Each row of a before or after table is a point. The points were changed in one or more steps. Then noise was added and the rows were shuffled. The steps act on how far a point lies along the listed directions, d1 being the first. Write out the steps. A step turns or swaps two directions, mirrors them in a line or flattens them onto one, adds a multiple of one to another, or multiplies one. Angles are multiples of 10 degrees, from the lower direction toward the higher: turns from -170 to 170, lines from 10 to 170 but not 90. Use the fewest steps. Two steps may share a direction if one is a turn and the other turns, adds or multiplies; they go together, in the order done. Otherwise the lowest direction goes first.
In the rows, 128 means zero.

Directions:
(1): [153 167]
(2): [89 153]
Before:
[130 130]
[134 129]
[43 120]
[68 159]
[148 139]
[37 123]
[36 115]
[35 111]
[90 152]
[132 138]
[122 146]
[90 109]
[131 124]
[129 140]
After (14 x 2):
[73 134]
[102 145]
[139 127]
[127 130]
[71 134]
[131 131]
[72 139]
[123 139]
[132 128]
[82 154]
[128 128]
[130 131]
[79 134]
[102 128]
Steps: multiply d1 by 0.4; multiply d2 by 0.7

Directions:
(1): [84 92 146 154]
(2): [83 153 92 111]
(3): [118 117 159 73]
(4): [140 82 88 112]
Before (8 x 4):
[97 149 117 146]
[171 113 137 136]
[99 134 145 128]
[147 146 144 182]
[160 116 126 146]
[136 89 138 136]
[122 112 140 108]
[173 137 145 112]
After (8 x 4):
[178 95 158 155]
[192 100 147 153]
[59 146 89 116]
[225 135 164 122]
[156 77 166 167]
[222 97 167 153]
[75 126 136 124]
[121 124 151 127]
Steps: multiply d1 by 1.6; multiply d2 by 2.5; flatten d3 and d4 onto the line at 140 degrees

Directions:
(1): [153 173 163 81 130 115]
(2): [193 142 96 146 131 151]
(3): [154 92 182 148 160 131]
(4): [131 159 146 181 102 89]
Before (13 x 6):
[101 151 110 155 99 103]
[199 139 181 159 146 114]
[86 123 111 168 110 95]
[170 145 150 133 129 122]
[141 140 93 125 128 151]
[131 118 128 164 110 124]
[90 120 86 164 102 118]
[188 131 198 131 169 127]
[76 146 149 183 86 88]
[91 110 143 155 103 117]
[167 132 141 112 154 152]
[175 121 167 149 149 154]
[151 131 79 181 125 141]
After (13 x 6):
[158 146 112 100 125 135]
[99 141 103 116 118 129]
[98 120 143 207 112 77]
[197 172 97 118 128 140]
[98 138 148 171 113 86]
[158 145 95 84 146 162]
[113 133 188 211 98 79]
[130 137 120 169 97 109]
[100 165 79 184 87 97]
[128 108 162 184 112 113]
[84 116 136 204 102 85]
[215 159 112 91 154 172]
[174 155 99 134 130 172]
Steps: add -1 times d1 to d4; turn d2 and d3 by -70 degrees

Directions:
(1): [179 183 128 129 124 138 105 111 182]
(2): [85 125 143 125 107 108 176 101 186]
(3): [145 167 81 127 115 106 186 160 111]
Before, 11 rows:
[112 122 176 135 128 135 77 87 170]
[102 101 124 123 151 127 132 136 91]
[129 112 147 127 138 133 113 123 140]
[88 100 129 118 126 108 166 120 107]
[127 120 145 132 155 159 70 132 126]
[124 109 139 114 138 110 125 127 141]
[154 149 118 132 126 133 105 136 130]
[110 86 114 123 123 119 139 145 64]
[149 133 137 134 144 137 96 136 123]
[176 160 117 134 123 121 158 147 116]
[128 112 120 128 137 108 156 166 63]
After, 11 rows:
[108 162 114 127 121 120 173 134 175]
[39 20 173 124 141 107 147 135 60]
[167 134 177 135 135 146 93 97 174]
[133 156 137 131 124 119 141 118 178]
[152 166 136 129 115 130 106 109 190]
[47 59 129 120 145 112 172 141 63]
[140 138 119 126 127 118 152 139 139]
[134 119 119 114 140 106 138 143 117]
[22 10 140 120 122 103 169 139 36]
[70 50 123 118 143 117 149 152 21]
[176 215 92 134 107 109 156 140 155]
Steps: multiply d1 by 2.5; turn d2 and d3 by 160 degrees

Directions:
(1): [176 115 86 123 120 162 107 163 154 68 121]
(2): [113 182 146 113 106 111 68 155 133 119 180]
(3): [84 99 131 82 155 173 88 154 102 144 101]
(4): [171 155 167 63 124 164 149 100 150 142 129]
Before:
[115 151 126 118 114 109 92 128 137 129 169]
[57 108 148 144 141 107 130 99 78 174 99]
[70 117 124 175 123 85 88 146 100 118 141]
[186 122 102 114 145 165 132 126 140 92 87]
[232 153 101 136 101 144 135 115 165 55 145]
[108 85 81 155 153 149 77 196 102 102 95]
[96 64 102 190 150 95 176 111 110 156 70]
[166 103 129 135 155 168 170 115 103 142 75]
[120 119 125 141 128 90 137 127 123 122 137]
After (9 x 11):
[108 208 170 112 97 80 68 141 147 142 188]
[145 105 120 114 135 141 162 89 140 139 115]
[134 147 159 49 149 189 71 162 121 143 116]
[153 159 186 75 120 145 139 88 144 141 135]
[143 141 139 110 120 108 140 124 142 114 145]
[193 101 55 162 125 163 100 149 139 38 109]
[127 124 89 141 149 144 69 168 116 83 109]
[102 151 127 168 131 111 67 172 91 124 145]
[93 175 187 120 113 89 126 84 104 177 147]
Steps: turn d1 and d3 by 30 degrees; turn d2 and d4 by 150 degrees

Directions:
(1): [96 122 103 76 158 193 128 134 95 127 140 84 135 171]
(2): [142 100 119 74 70 114 161 123 138 61 94 123 141 136]
(3): [103 100 99 189 65 151 99 145 126 111 144 106 87 146]
(4): [105 140 138 112 133 118 105 33 133 103 155 148 85 147]
(5): [151 128 132 121 98 100 87 90 77 166 94 67 142 114]
(6): [107 102 48 153 149 82 161 105 99 136 127 147 156 144]
Before:
[124 80 75 90 112 152 136 151 70 137 95 82 160 146]
[125 113 146 188 140 162 86 166 147 116 191 110 70 135]
[111 103 97 207 124 131 138 156 138 128 150 158 119 130]
[121 102 126 54 75 115 156 112 176 46 109 140 140 150]
[126 148 115 140 187 103 117 93 91 154 120 147 131 124]
[127 135 145 117 92 121 124 130 123 136 96 106 116 100]
[139 136 119 139 176 124 142 134 104 181 140 99 157 99]
[152 121 149 68 91 98 151 131 122 98 72 107 158 107]
[133 143 179 70 79 179 153 174 219 32 102 153 132 139]
After, 9 rows:
[153 118 113 135 160 84 159 128 108 153 98 142 181 105]
[58 145 78 227 182 165 130 159 181 133 178 193 110 163]
[102 135 148 192 102 160 79 149 133 140 146 113 76 123]
[114 148 158 137 117 142 125 151 146 138 123 132 104 100]
[165 118 137 87 213 100 178 158 143 104 144 151 164 118]
[145 120 128 97 92 109 116 93 100 85 86 116 122 127]
[124 116 129 120 135 189 88 163 78 180 121 68 126 134]
[71 138 104 199 163 138 76 103 139 175 186 143 92 148]
[146 105 123 101 74 136 146 139 123 100 111 74 139 108]
Steps: turn d2 and d3 by 150 degrees; turn d3 and d4 by 20 degrees; turn d5 and d6 by -70 degrees

Directions:
(1): [96 132 150 156 113 147 143 146 136 170 79 83 142 171 137 158 127 207]
(2): [121 148 54 83 135 125 121 149 142 127 161 98 177 133 184 106 167 152]
(3): [83 85 136 98 100 113 174 177 101 81 78 108 132 111 122 84 137 109]
(4): [122 122 125 94 89 136 55 142 124 156 104 102 167 71 111 164 88 108]
(5): [154 82 74 134 185 135 107 103 71 122 80 99 90 120 139 150 140 137]
Before (13 x 18):
[108 148 144 123 107 131 157 152 144 135 121 139 120 141 128 134 148 137]
[120 137 107 127 145 123 170 147 136 116 150 144 117 159 145 97 152 134]
[131 153 94 108 120 145 81 109 142 178 133 91 176 133 143 144 115 159]
[126 114 112 145 163 139 112 113 113 156 84 111 113 137 154 156 133 165]
[143 108 128 120 131 122 108 129 107 149 108 124 139 87 126 145 94 105]
[122 119 81 103 138 136 83 132 101 157 84 64 139 112 146 183 130 155]
[131 129 118 149 122 160 94 107 143 166 115 99 142 156 147 183 107 168]
[142 120 154 126 132 114 174 124 126 104 136 165 98 126 131 101 134 106]
[133 118 138 133 102 132 109 128 133 154 101 120 133 112 102 142 106 142]
[127 119 146 140 139 132 172 126 111 97 123 140 131 142 124 104 132 131]
[104 119 161 135 121 125 175 164 138 107 120 138 116 161 132 99 129 128]
[93 126 142 132 91 146 88 144 145 154 101 111 167 120 134 153 97 136]
[105 105 159 140 104 111 208 139 129 84 129 145 113 151 123 79 129 125]
After (13 x 18):
[108 151 148 130 113 131 167 150 144 133 122 138 115 152 135 131 154 148]
[126 124 133 150 112 168 78 112 141 183 98 87 148 149 135 201 92 174]
[138 104 123 99 115 126 79 139 103 161 97 109 158 59 122 155 81 94]
[85 123 143 117 68 155 48 154 143 171 82 90 193 93 128 174 73 134]
[107 112 144 148 124 105 249 137 133 65 148 153 100 182 146 52 158 141]
[128 114 133 119 87 133 87 140 130 164 86 105 150 88 96 153 96 141]
[103 123 155 143 137 120 201 163 142 95 131 142 110 183 148 82 149 142]
[143 118 144 132 148 108 203 123 127 87 149 175 87 144 143 81 154 111]
[121 118 90 95 119 144 45 132 102 183 68 51 156 88 131 212 104 154]
[124 114 117 149 161 140 117 114 114 161 75 106 110 140 155 162 130 169]
[132 152 111 112 105 155 46 103 140 198 118 86 182 114 122 176 85 152]
[129 121 143 145 158 127 199 124 113 86 134 145 122 161 134 89 151 141]
[129 140 113 150 166 120 204 134 137 106 165 161 97 189 151 81 167 145]
Steps: multiply d1 by 1.3; turn d2 and d3 by -20 degrees; multiply d2 by 0.7; multiply d4 by 2

Directions:
(1): [137 86 176 152 103 142 115 108 113 74 112 111 137 85 118 174 154 132 163 95 177 94 63 110]
(2): [103 141 128 85 162 83 116 162 148 152 84 49 66 116 164 147 146 140 112 116 168 101 134 128]
(3): [131 119 140 143 153 125 212 120 99 115 104 99 168 167 194 108 82 90 126 77 136 128 125 108]
(4): [154 158 75 95 145 144 79 114 93 116 136 157 101 133 146 131 95 85 135 106 200 182 93 148]
(5): [160 143 108 140 73 146 92 85 187 136 88 95 135 87 195 111 89 128 137 147 88 136 110 119]
(6): [129 92 138 93 187 109 104 123 109 159 138 111 148 98 104 107 71 149 184 103 79 114 95 182]
Before:
[137 116 158 138 121 156 181 127 107 92 115 121 157 136 124 146 140 112 135 83 169 123 118 101]
[160 122 119 115 115 157 56 84 124 117 152 157 145 101 102 120 87 135 172 119 123 146 75 162]
[133 148 119 174 94 160 177 118 163 133 141 189 160 172 143 126 123 112 103 167 65 156 182 94]
[115 126 150 149 134 152 171 138 99 104 150 163 177 167 107 132 118 104 143 125 124 128 132 108]
[117 104 152 126 126 123 135 107 115 119 128 136 119 110 99 128 133 144 155 104 142 132 106 124]
[155 181 85 162 59 167 128 104 150 111 151 176 135 135 135 119 156 101 103 149 99 172 172 106]
[168 153 97 115 114 132 46 95 139 139 110 137 117 100 131 118 86 136 151 145 97 155 104 135]
[139 139 126 151 97 162 138 113 150 141 167 197 153 138 98 93 134 139 128 180 67 151 160 125]
[119 135 126 142 145 159 189 134 115 129 149 162 144 190 135 97 143 100 98 120 108 143 163 108]
[126 122 144 140 111 123 146 143 106 97 140 146 133 148 102 136 159 138 120 139 152 121 154 111]
[158 132 108 109 123 143 58 101 128 120 147 165 121 108 111 114 88 116 145 143 160 168 106 146]
After (11 x 24):
[166 100 141 128 155 148 145 79 67 84 133 106 180 97 160 123 70 83 206 24 138 132 56 144]
[153 158 113 134 125 127 136 110 112 116 93 118 124 160 178 127 100 99 108 107 153 148 130 89]
[127 163 83 65 127 137 47 153 158 183 174 179 87 113 32 115 152 171 120 191 79 161 184 178]
[132 121 115 104 145 112 111 141 109 134 149 139 128 129 105 104 107 151 143 142 103 131 148 152]
[148 87 170 105 185 124 174 104 74 102 88 69 153 107 198 129 65 102 196 31 188 106 43 130]
[147 61 188 134 157 163 135 97 80 72 111 106 150 100 134 155 128 109 194 42 169 85 26 117]
[116 137 124 89 154 130 71 144 125 130 135 124 110 117 100 145 112 133 161 135 150 130 105 144]
[107 167 92 94 130 108 103 137 153 182 140 156 68 136 92 93 144 153 105 172 106 166 180 146]
[151 42 197 135 180 135 151 88 74 79 84 82 172 88 173 181 59 100 229 20 165 90 15 132]
[125 199 56 83 131 131 86 140 149 160 133 139 74 179 155 108 116 109 83 155 162 180 169 140]
[148 162 102 120 125 137 120 118 122 114 127 156 116 159 157 106 91 84 104 135 182 181 141 113]
Steps: multiply d1 by 3; turn d1 and d3 by -140 degrees; turn d2 and d4 by -50 degrees; turn d2 and d6 by -130 degrees; multiply d5 by 0.4

Directions:
(1): [216 101 183 106 155 106 137 92 116 116 131 132 128 139 120 125 121 122 98 126 137 55 129 195 84 123 162 118 131 63 125 140]
(2): [145 135 80 122 131 124 67 119 114 163 205 150 146 128 105 84 159 139 144 91 159 137 124 120 135 103 88 95 178 63 141 78]
(3): [122 163 144 77 170 114 63 118 78 134 136 162 135 130 148 120 139 168 94 137 137 129 118 139 120 114 83 86 91 187 88 198]
(4): [78 105 124 103 113 178 139 115 85 67 92 138 132 136 124 131 174 155 156 123 175 110 128 88 55 160 102 158 153 81 119 159]
(5): [119 24 108 159 121 66 149 89 138 124 150 138 106 130 139 102 142 79 150 127 165 169 120 125 133 136 124 96 111 133 66 171]
(6): [80 115 93 138 118 111 139 146 93 129 181 121 135 119 162 135 167 197 165 180 88 118 122 206 108 142 193 120 130 132 115 110]
Before:
[98 98 108 160 112 105 146 144 157 135 143 110 120 122 141 127 122 117 152 146 111 154 126 134 152 132 136 128 128 131 133 104]
[119 127 111 159 105 125 136 139 151 132 140 123 132 127 113 139 122 110 143 128 124 146 118 109 144 125 131 126 124 124 139 99]
[117 92 122 136 117 111 166 122 111 107 144 120 124 123 144 128 151 155 150 154 118 114 128 174 100 144 170 121 126 106 110 132]
[131 145 115 137 119 131 111 143 133 146 127 117 135 118 121 125 124 128 127 122 126 144 114 113 152 127 130 130 128 143 142 104]
[105 124 116 148 109 105 125 151 154 132 128 125 118 133 133 134 121 96 134 121 125 164 118 109 159 124 123 122 126 172 122 122]
[97 130 86 145 116 132 109 139 121 129 139 133 125 117 120 103 135 117 160 111 141 164 120 88 132 127 107 127 140 124 124 113]
[94 91 116 134 110 132 164 133 126 108 109 109 120 126 143 138 137 151 156 152 123 121 137 158 103 149 183 149 122 119 127 130]
[87 170 98 110 119 148 103 150 100 125 154 138 149 112 130 129 150 192 148 153 121 123 127 150 118 138 123 125 149 131 142 93]
After, 8 rows:
[119 102 113 143 111 97 121 136 142 127 147 131 118 137 128 122 136 99 142 115 140 148 116 126 137 126 127 114 142 132 116 120]
[106 121 83 150 118 123 108 135 123 136 152 132 125 116 121 98 137 114 160 110 141 158 120 101 131 127 116 120 143 115 122 104]
[100 250 117 87 128 187 80 178 95 134 141 133 166 111 124 147 137 226 127 154 91 94 133 155 120 128 126 142 156 134 185 66]
[124 115 107 164 100 127 144 137 153 129 144 120 131 130 109 135 125 106 150 126 129 140 118 111 137 128 136 130 136 100 143 89]
[101 193 124 118 113 164 156 176 94 118 142 102 150 116 152 161 149 231 144 180 55 76 132 210 95 141 212 153 142 112 171 75]
[100 129 109 149 109 133 145 160 142 132 151 103 133 121 136 136 135 154 159 154 94 120 129 160 131 134 161 145 153 95 166 68]
[105 169 122 120 111 170 154 169 118 121 120 93 139 121 138 158 130 204 148 163 77 80 143 197 98 140 218 172 145 99 182 73]
[139 127 117 139 118 127 113 131 135 141 126 121 132 122 116 118 129 114 128 114 144 145 113 103 142 128 122 129 132 127 136 111]
Steps: flatten d1 and d2 onto the line at 130 degrees; multiply d3 by 1.6; multiply d4 by 0.4; multiply d6 by 2.5; turn d5 and d6 by 50 degrees
